Each row is a point. The ring and each string are closed loops that go straight from each point to the next, and from the last back to the first. Before rounding, they use only three directions, however many columns there are. Count how often each string passes through the ring. Passing back the other way cancels.

Ring, 10 rows:
[[ 11.8   8.4  43.9  11.2]
 [ 10.3  18.2  37.7   4.8]
 [  7.7  19.9  18.8   4.1]
 [  6.1  17.2   3.5   6.9]
 [  4.6   5.0 -22.5  18.3]
 [  4.8  -2.4 -28.1  24.3]
 [  5.9 -12.5 -24.8  30.6]
 [  7.8 -17.6  -6.7  31.3]
 [  9.7 -14.2  14.6  27.0]
 [ 11.5  -3.5  35.1  19.1]]
String, 22 rows:
[[ 10.9  29.5   1.1  15.4]
 [  9.9  13.5   1.9  19.6]
 [  9.3  19.8 -17.7  22.7]
 [  4.5   6.2 -39.5  23.8]
 [  0.9 -10.5 -51.0  26.0]
 [ 10.9   6.4 -29.3  37.4]
 [  9.6   0.3 -13.1  30.6]
 [ 10.1  -7.8 -21.5  38.8]
 [  5.7 -28.1 -21.8  36.2]
 [  2.9 -30.3  -6.8  23.8]
 [  5.1 -18.7   4.5  20.2]
 [  6.7 -31.8  19.2  25.1]
 [ 16.1  -6.6  41.4  30.8]
 [ 14.2   7.2  29.7  23.7]
 [  8.4  -2.0  22.7  14.6]
 [  5.4  -8.1  32.8   5.4]
 [  6.3  -1.1  34.2   4.1]
 [  7.0   0.6  12.7  13.5]
 [ 12.2  18.2  23.2  15.5]
 [  5.9   2.0  12.7   9.6]
 [  1.4   6.2  14.5  -5.1]
 [  7.2  30.6   8.8   1.7]]
Times through: 1

Ring, 7 rows:
[[  7.8 -10.3   7.5   1.8 -14.0 -18.0]
 [ 39.2   4.1  -7.4  15.5  -2.8 -12.9]
 [ 42.6  12.9 -17.8  20.0  11.7  -1.1]
 [ 26.1  15.5 -27.5  16.3  22.5  17.0]
 [-10.7   6.6 -26.4   2.6  21.5  29.7]
 [-30.8  -6.1  -8.2  -6.9   9.5  16.8]
 [-26.4 -15.7  11.5  -8.6  -7.3  -7.8]]
String:
[[ 18.1   1.3   3.6  10.8   5.4 -14.5]
 [ 24.7   6.7 -16.5  12.3   7.2   3.6]
 [ 47.8  18.4 -37.2  21.4  14.5  17.0]
 [ 55.6  24.5 -35.1  27.3  24.9  13.8]
 [ 38.5  19.4 -21.7  22.5  26.9   7.2]
 [ 15.6   8.0  -6.2  12.7  18.2  -1.3]
 [ 16.1  16.5 -23.6  15.3  31.2  18.4]
 [  7.8  22.2 -55.3  11.7  37.0  54.5]
 [ -3.0  17.5 -60.8   5.4  30.1  63.0]
 [ -1.7   5.1 -28.0   3.5  13.2  26.3]
 [ -7.8   0.2  -8.7   2.2  11.8   9.0]
 [-27.9  -4.6   1.4  -3.7  14.7   6.9]
 [-37.0  -8.9   5.6  -7.8  11.1   5.5]
 [-20.7  -8.5  11.5  -2.8   5.8  -7.6]
 [ -9.3  -5.5   2.8   0.2   3.9  -3.5]
 [-26.4 -15.1  25.7  -5.9  -1.1 -21.0]
 [-34.8 -21.1  28.7 -11.1  -9.3 -22.3]
 [-27.7 -21.6  30.4  -9.5 -13.4 -27.4]
 [ -2.6  -7.5  14.5   2.4   0.0 -18.6]
 [  2.9  -4.2  -7.6   2.1  -3.0   1.2]
 [  8.2  -9.1  -5.3   0.6 -15.7  -5.5]
 [ 20.1  -5.9 -11.8   4.2 -16.9  -3.7]
 [ 19.3   0.2 -18.2   6.8  -5.1   5.2]
 [ 11.3  -0.5  -4.1   6.8   2.1  -4.8]
 [ 26.8  -0.6   8.7  12.4  -1.4 -24.1]
 [ 40.4   4.2   2.8  17.5   0.4 -23.0]]
Times through: 0

Ring (6 x 9):
[[-19.9  16.5  14.9  -5.1  17.9  13.8  12.2 -20.3  -4.9]
 [ 14.0  35.8  -2.2  19.3   9.9 -17.0   2.0  -1.3   7.8]
 [ 19.7   8.9   1.2  18.3  -8.2 -31.2 -14.8  12.0   8.1]
 [  4.7 -21.6  -9.4   1.3 -12.8 -22.9 -18.0  19.4   9.7]
 [-26.0 -31.8 -24.6 -22.7   3.9   8.9  -0.8  10.5   9.6]
 [-32.9 -15.6  -2.1 -21.8  12.6  19.9   8.0  -8.7  -0.5]]
String, 29 rows:
[[-27.0 -26.2 -52.4 -25.3  12.5  13.1   6.5  17.9  19.7]
 [-40.6 -36.8 -47.8 -35.9  14.8  24.9   9.6  12.3  15.5]
 [-40.8 -32.3  -4.3 -30.5   9.3  24.0   5.6  -5.9  -0.9]
 [-26.1 -15.8  22.2 -14.7   3.8  11.1   0.0 -13.5  -8.3]
 [-18.3  -4.4  12.4  -8.3   6.5   6.2   1.7  -9.8  -3.3]
 [-16.7   5.9 -11.3  -7.8  15.2   8.7   9.0  -4.3   5.7]
 [-23.3  23.6 -11.7  -8.9  28.6  21.1  21.6 -15.4   4.2]
 [-19.7  40.4  26.8   0.9  28.1  19.9  21.6 -34.5  -9.8]
 [ -8.3  28.8  44.7   8.2  11.6   3.0   6.2 -29.4 -14.1]
 [ -4.5  16.0  26.1   6.3   6.0  -3.9   0.5 -14.9  -6.1]
 [ -4.4  12.8  -5.4   2.3  10.1  -3.1   3.5  -1.9   5.8]
 [ -2.1  17.0  20.2   7.4   6.2  -5.8   0.3 -11.7  -3.4]
 [  1.5  38.2  25.3  14.5  13.9  -4.1   7.1 -20.0  -5.0]
 [ -1.2  35.5  24.8  12.1  14.3  -1.8   7.7 -20.5  -5.3]
 [ -5.7  17.5  30.5   6.2   6.7  -2.4   1.3 -17.8  -8.0]
 [ -8.3  13.1  -7.9  -0.5  13.1   1.3   6.5  -3.4   6.0]
 [-17.9  25.5 -11.1  -4.9  26.1  15.7  19.0 -13.2   5.0]
 [-34.6  16.6  26.9 -13.5  25.0  29.4  20.0 -33.7 -12.3]
 [-33.7  -4.3  35.8 -16.0  12.0  22.0   8.3 -27.9 -15.1]
 [-27.0 -13.0  26.5 -14.3   5.0  12.7   1.3 -16.8 -10.1]
 [-19.1  -9.7  -2.2 -11.5   7.0   6.5   1.9  -2.7   2.1]
 [-27.7 -16.8 -40.8 -22.7  15.8  16.0   9.7   9.3  15.0]
 [-30.9 -28.9 -46.9 -27.9  12.6  16.4   6.9  14.6  16.9]
 [-22.5 -21.9 -52.6 -21.5  12.0   9.4   5.7  18.9  20.6]
 [-28.8 -44.6 -50.7 -29.9   3.8   9.7  -1.2  23.8  19.1]
 [-29.0 -49.9 -65.8 -32.7   4.0   9.3  -1.4  31.4  24.8]
 [-23.9 -48.0 -13.0 -23.2  -7.9   1.3 -11.4  14.2   6.0]
 [-15.0 -25.4  10.4 -10.4  -6.0  -3.3  -9.9   1.6  -1.5]
 [-13.2 -14.2  -6.6  -8.9   1.8  -1.2  -3.4   4.4   5.0]]
Times through: 4

Ring, 8 rows:
[[ -1.4  15.2  15.4 -25.3 -13.3  -7.5  -8.8   7.1  12.3  -2.9  -1.1   4.8]
 [ 37.6  20.5  25.0  -2.7  -6.5 -15.0  11.0 -12.2   1.5   4.9  -6.8  12.4]
 [ 67.1  16.2  26.8   5.1  -1.0 -19.3  20.4 -23.1 -11.7   4.6 -13.5  17.7]
 [ 56.3  -2.0  12.5 -22.5  -2.1 -15.0   2.9  -9.0 -19.3 -11.9 -18.2  14.2]
 [ 29.9 -17.4   1.1 -41.1  -7.6  -4.6 -15.7   3.4 -17.3 -18.6 -11.6  10.3]
 [ -4.2 -27.6  -5.6 -48.3 -16.0   9.0 -31.4  11.6  -7.7 -15.4   3.4   7.0]
 [-24.5 -21.4  -4.7 -49.8 -19.8  11.4 -35.6  17.6   3.3 -12.6   9.0   3.6]
 [-28.1   1.0   4.4 -44.2 -18.8   2.3 -27.1  20.0  14.8  -9.8   5.0   0.6]]
String (24 x 12):
[[-29.8  13.7   6.5 -51.9 -16.8  -6.5 -25.3  27.7  19.2 -16.4  -4.1  -3.1]
 [ 13.6  -2.1   9.8 -26.2 -11.7  -3.1 -10.8   1.0  -1.3  -5.3  -1.4   9.0]
 [ -9.9  -7.3   7.2 -26.3 -17.8   6.9 -19.6   4.2   6.9   0.5  11.2   7.3]
 [ -8.1 -14.2   4.1 -29.1 -17.9   9.1 -22.3   4.0   2.9  -1.4  11.5   8.1]
 [ -1.8  -8.3   3.1 -40.8 -14.1   0.3 -21.7  11.1   0.3 -12.2  -0.9   5.5]
 [-24.9 -24.5  -8.8 -60.5 -18.9   9.8 -39.9  23.3   0.2 -20.3   3.9   2.0]
 [-12.0 -41.2 -12.9 -56.5 -18.3  16.1 -40.9  14.8 -11.3 -18.6   7.3   6.8]
 [ 20.7 -31.5  -1.8 -32.9 -12.5   8.4 -21.0  -3.0 -17.4  -9.0   3.3  13.2]
 [ 21.2  -9.0   7.0 -29.0 -10.3  -2.6 -11.8  -0.3  -7.9  -8.4  -3.7  10.4]
 [ 24.5  -7.4   8.8 -24.8  -9.9  -3.1  -9.1  -3.0  -8.0  -6.1  -3.2  11.3]
 [ 13.7 -14.7  -2.0 -53.2  -9.5  -5.0 -23.0  14.1 -11.4 -24.4 -12.9   5.8]
 [ 14.7 -28.4 -10.1 -65.8  -9.3  -2.0 -31.2  18.2 -19.6 -32.7 -15.5   5.8]
 [ 20.3 -34.5  -7.5 -49.7 -10.8   4.8 -27.1   6.3 -21.5 -21.3  -5.6  10.4]
 [ 20.1 -19.4   3.0 -30.4 -11.6   2.9 -16.2  -1.6 -11.8  -8.2   0.2  11.7]
 [ 13.9 -16.9   3.5 -30.8 -12.7   3.3 -17.3   0.3  -8.2  -7.3   1.7  10.5]
 [-13.0 -37.8  -7.3 -40.7 -20.2  19.6 -35.4   6.4  -6.5  -6.7  16.1   9.2]
 [-43.9 -29.5 -10.5 -58.2 -24.3  19.0 -46.6  24.3   7.0 -13.8  15.9   1.2]
 [-25.0 -17.1   0.3 -37.0 -21.1  13.4 -30.6  11.1   7.6  -3.3  15.4   5.3]
 [  8.6  -4.2   8.7 -27.2 -13.0  -0.7 -13.3   2.0  -0.2  -4.6   1.1   8.6]
 [-21.9   5.0   5.1 -47.1 -16.5  -2.7 -24.7  21.5  13.2 -13.7  -1.2   0.1]
 [-40.0  17.6   7.7 -51.1 -18.8  -5.2 -26.7  30.0  25.4 -13.9  -0.7  -4.6]
 [-21.4  19.7  14.8 -30.6 -16.9  -5.5 -14.6  15.0  21.9  -2.8   2.7   0.9]
 [ 13.0   5.8  16.1 -13.2 -12.6  -3.0  -4.4  -4.8   4.5   4.0   3.7  10.2]
 [  3.0   5.2  10.1 -32.8 -12.5  -5.9 -13.2   8.5   5.0  -8.5  -3.6   5.4]]
Times through: 3
